Each point is reached from the start by the listed moves, each made 0, 1 or 2 times, or once backwards (-1), plus a little noise. Say if it took an odd or an even number of moves. Then give how often each move was made.

Moves:
(1): [18  6 12]
(2): [ 3 25 51]
Start: [ 2 -3  5]
Points:
[20  2 18] => odd (1, 0)
[ 28  54 117] => odd (1, 2)
[  1 -29 -46] => odd (0, -1)
[-12  17  42] => even (-1, 1)

Moves:
(1): [ 17 -12 -39   1  12   4  -9  -9  -6   1]
(2): [-25 -12   4  -1   9   3  -5  14  20 -17]
(3): [ 2 13 11 -1 11  6 -6 -4 -5 -1]
(4): [ 19   2  -7   4   8   9 -15   1   0   1]
(5): [  4  16  -9 -10 -22 -13 -11  10  -9  -9]
(6): [ 13   3   4 -17 -13  14  -4   6  -1 -10]
(7): [  8   3  -6  -5  18  -3  -8   4 -15   3]
(8): [  7   4 -13  -5  13   0 -16  20   2 -33]
(9): [  1 -15   6   1  -4  11  -4 -12  -1  -1]
Start: [-7 13  6 -2 -5  5  6 -6  6  4]
Points:
[ 27  42 -40 -38 -84 -10  -1  -7 -24 -11] => odd (1, -1, 0, -1, 2, 1, -1, 0, 0)
[ 34  12 -56  15  98   6  -6 -54 -54  45] => even (2, -1, 2, -1, -1, -1, 2, 0, 0)
[121  16 -82 -42  49  61 -70 -15 -61 -27] => odd (2, -1, 1, 1, 0, 2, 2, 1, 1)
[ -1  11  -5   0  14 -12  36 -10 -13  33] => even (0, -1, -1, -1, -1, 0, 1, 0, -1)
[ -4  47  33 -20  -1   2 -31  21 -17 -38] => even (-1, 0, 1, 0, 1, 0, 1, 1, 1)

Moves:
(1): [ -1  -4  -7   4 -13   5   2  -7  16   0  -2  10  -8  11 -12  -9  -1   2
  -4  -5  -5]
(2): [ -2  -8  -6   9  13  -7   2  13   4  10  23  -7   5  16  11   5   1  11
  -1  -7 -13]
(3): [  4  -9   7   9  -3   0   1   5   0   3 -19  -4   3   2   4   8   8 -11
   4  -4  -2]
(4): [  5   4  -7   2  -9   4  -5   2   3   6  11 -12   3   6  -7   7  -4 -11
   8  -1  -4]
(5): [ -1   7  11  -3  -5  -4 -13   1   8   2  -1   7  -8 -10   0   4   6   8
  -9  12 -12]
(6): [ 13  -6  -4   2 -11   6  -3  -1 -10   9   1 -17   4 -12   8 -15 -12   5
  -5  -9   6]
(7): [-15  -3  11  -3  21 -15  -3 -12 -14  15  10 -10  -5  13   4   6  11  -9
  14  11   6]
(8): [-1 -8  2 -8  3 10  2 12  2 -2  5 -7 -4 -6  4  3  1 15 -9 -2 -2]
(9): [ -7   9  -8   2   6   3 -10  12  -8  10   5   2   1   3   1  13  -4 -10
  42  -1 -11]
(10): [  2  14  -8  -9   6 -11  -3  -2   7  -7  -3  -9   8 -10 -16  10 -11  -1
  -5  -6  -2]
(11): [17 -8  0  0  1 -1  9 -9 14 -3 -9  0  1 -6 -2  4 -6 -7  8 15  4]
(12): [ 24   4  -9 -14  -7  -5   6  -6  -4  -8   0   1  -9  -1   7   1   7  -5
   1  -4 -10]
(13): [ 16   3  -7 -17  -8   4 -12 -10  -1   3  -1   7  16   5  -7 -10  13   3
  -7  -5  -3]
(14): [  0  -8   7  -7 -11  -3  -6  -1  11  -3  11   8  -4   1 -13  -4  -6   1
   4  -3  12]
(15): [ -5  -1  -5  -1  -7  -4 -11   4   4   7   1  -6  11  -1  21  11  14  -6
  -1  -4   4]
(16): [ -6  -3  14   4   2  16   4   0  11   4   1   5   0   1  10  -5  25 -16
  -9 -20  -9]
(17): [ 3  4  4  5 -2 -7  9 -5  3  0  0 -9 -1  4 -3 -9 10  0  1  1  9]
(18): [  0   0  -4  -2   4   0 -17  -3  -6  -4   6  -9  -1   1  -4   0   8  -1
   5   4  -9]
(19): [  8  18  -7   4  -4  -2   0 -21   0  -6  10  20 -18 -10 -22   7  -1  10
 -16  -3   2]
(20): [  3   1   0  -2  -5  10 -11  -8  10  -6   5  -2   2  15  -6  -4  -1  15
 -12 -11  -3]
Start: [  0  -2  10   1   5   3  -4  11  11 -13 -14   4 -11   2  13  -5   5  -8
  12 -21  -6]
Points:
[111  73 -73 -37 -96 -24 -43 -65  50  -8  14 -17  60 -68 -91  -3 -73 -24
  41 -35  98] => even (-1, -1, -1, 2, -1, 2, -1, -1, 1, 2, 2, -1, 2, 2, 2, -1, 2, -1, 2, 0)
[ 70  -1 -31 -52 -37  -8 -68 -92  30 -21  45 -21 -36  70 -76 -24  26 -12
  17 -79 -16] => odd (2, 0, 1, 1, -1, 1, 2, 0, 0, 1, 0, 2, 1, 2, 0, 0, 0, 2, 1, 2)
[ 69 -29  -7  15 -83  65 -55 -22  79 -29  31 -36 -26   7 -96 -50 -45  41
 -14 -63   5] => odd (1, 0, 1, 2, 0, 2, -1, 1, 0, 0, 1, -1, 0, 2, -1, 0, 1, 2, 1, 2)
[-23  17  24 -15  46  47  -6  70 -14  -6 -44 -28  -5 -31  74  47  25 -78
  88 -55 -62] => odd (-1, -1, 0, 0, 0, 0, 0, 1, 2, 1, 0, 1, -1, -1, 0, 2, -1, 0, -1, 0)
[  9 -14   6   3 -45 -23 -33 -13  77  21  -5 -96  40  44  11 -11  -6   8
 -18  -9  41] => odd (1, 0, 0, 2, 1, 1, 1, 0, -1, 1, 1, -1, 0, 0, 2, -1, 2, -1, -1, 2)
[ 59  -1   9 -52  15 -32 -21 -76 -41  -1  28 -26  -2  16  -9 -43  57  -9
 -12 -27  39] => odd (-1, 0, 0, 0, -1, 1, 2, 0, -1, 0, 0, 1, 2, 1, 0, 0, 1, 1, 1, 0)
[  68  -60  -27  -14  -41   26  -40  -24   55   14   49  -50   16  121
   19  -47   44  -32   -4 -111  -66] => even (2, 2, 1, 2, -1, 1, 1, -1, -1, 0, 0, 2, 1, 1, 0, 1, -1, 1, -1, 2)
[  24   42  -42  -70    1  -28 -114  -23   -1   23   73  -37  -15   23
   21   21   43   39   31  -95  -56] => even (1, 1, 0, -1, 1, 2, 2, 1, 2, 2, -1, 2, 1, 1, 2, 0, 0, 1, 1, 2)
[  0  44  13  40 -21  21 -44 -69 107  15   6  45 -58  25   0  47  68 -44
  -2 -35 -61] => even (2, 0, 0, 1, 2, 0, 1, -1, 1, 0, 2, 0, -1, -1, 2, 2, 0, 0, 2, 2)
[ -39   63   16  -24   -1  -86    2 -109   63  -13   -8   67  -27    0
  -79   -8   47  -19  -45   -5   81] => odd (2, -1, -1, -1, 0, -1, 2, -1, -1, 2, 0, -1, 1, 1, 2, 0, 2, -1, 2, -1)
